Rows are points. The window is the flat piece filled in between its corners: a triangle in 3 columns, a solid with four corners in 4, and so on. A path goes straight from each point to the next, and from the last back to the first. List the points from which the path goes on through the window.
(in the rows, 100 means zero)

Window (4 x 4):
103,100,88,159
98,89,146,81
52,116,96,115
138,78,99,117
Path:
(1): 97,127,79,151
(2): 92,71,108,141
(3): 73,83,122,137
(4): 87,134,92,105
(5): 103,119,139,95
(6): 89,55,138,79
(7): 114,54,86,139
(8): 123,120,90,139
(9): 172,106,110,93
(10): 111,75,103,120
(11): 91,62,89,135
(12): 116,111,99,135
(13): 75,119,114,96
(14): 41,70,114,87
(15): 96,68,150,91
(16): 98,107,130,86
Through the window after points: 1, 5, 9, 11, 15

Window (6 x 6):
82,118,73,120,73,58
57,116,105,88,63,96
108,94,114,70,91,89
77,62,82,31,106,110
83,151,132,148,118,120
134,45,120,125,55,104
Path:
(1): 132,128,101,73,71,132
(2): 71,96,132,138,103,69
(3): 91,94,129,124,108,90
(4): 108,142,99,99,95,134
(5): 97,138,96,93,70,116
(6): 56,66,123,104,89,85
(7): 48,44,104,63,110,69
(8): 101,90,89,59,91,123
(9): 116,120,107,73,78,112
(10): 80,55,120,83,110,57
(11): 59,81,128,83,85,70
(12): 85,99,75,61,85,119
Through the window after points: 5, 7, 9, 11

Window (9 x 9):
132,120,98,90,108,117,76,81,98
23,115,130,150,114,64,70,26,63
65,91,150,89,97,84,92,93,96
5,102,143,140,169,78,56,58,91
130,69,73,70,110,81,119,96,107
145,105,101,114,114,90,124,124,83
149,64,109,94,105,70,69,111,89
130,108,90,59,119,79,93,112,54
120,88,64,91,85,101,84,139,85
Path:
(1): 113,112,94,101,105,69,97,105,82
(2): 91,135,98,94,126,43,63,81,106
(3): 100,54,115,124,130,140,101,90,70
(4): 98,95,102,110,123,103,97,83,49
(5): 99,112,99,108,112,57,60,94,126
(6): 132,120,96,90,123,62,79,115,119
(7): 104,66,104,99,98,94,80,105,72
(8): 37,85,141,94,82,118,100,75,72
(9): 108,96,125,95,117,65,83,108,103
(10): 118,87,101,101,113,60,85,113,105
(11): 154,84,103,92,103,126,119,97,54
(12): 127,77,144,131,137,134,98,127,48
(13): 122,99,78,87,92,59,87,97,105
(14): 72,132,118,86,125,56,70,78,76
(15): 97,93,107,129,103,106,85,64,82
(16): 93,78,110,100,116,98,90,99,68
Through the window after points: 6, 8, 10, 12, 14

Window (11 x 11):
123,25,79,128,83,121,135,132,133,119,59
64,140,87,59,124,73,122,54,110,95,102
84,130,97,15,87,123,111,61,94,107,108
116,94,111,87,105,106,90,143,127,102,67
78,133,80,104,114,140,119,93,119,96,94
127,43,179,116,64,105,70,76,51,62,97
103,54,118,132,15,97,17,68,70,94,126
104,116,144,63,129,92,95,58,69,144,155
148,88,75,106,96,117,97,74,85,126,69
140,113,58,125,77,104,142,105,133,99,103
107,76,74,110,104,104,88,118,88,64,121
Path:
(1): 63,92,63,76,84,65,80,93,8,105,84
(2): 105,108,117,93,95,83,93,102,57,146,104
(3): 104,87,115,79,112,112,98,57,112,95,138
(4): 118,42,92,96,118,121,99,105,128,107,96
(5): 116,115,101,128,45,101,120,104,69,97,63
(6): 102,85,92,95,83,107,100,138,75,115,104
(7): 126,92,121,85,102,114,89,79,124,96,83
(8): 137,83,85,80,117,111,79,71,124,94,85
(9): 93,111,94,101,64,109,123,112,75,109,108
(10): 96,99,122,89,95,88,99,102,67,84,92
(11): 112,74,120,94,89,113,89,22,129,92,113
(12): 125,90,73,73,73,108,108,86,157,75,108
(13): 114,105,86,157,111,102,117,131,50,113,101
(14): 64,106,98,96,95,59,115,148,79,118,73
(15): 124,73,104,105,79,137,67,57,107,63,144
(16): 120,100,133,100,87,119,98,58,157,91,117
Through the window after points: 2, 4, 8, 10, 12, 16
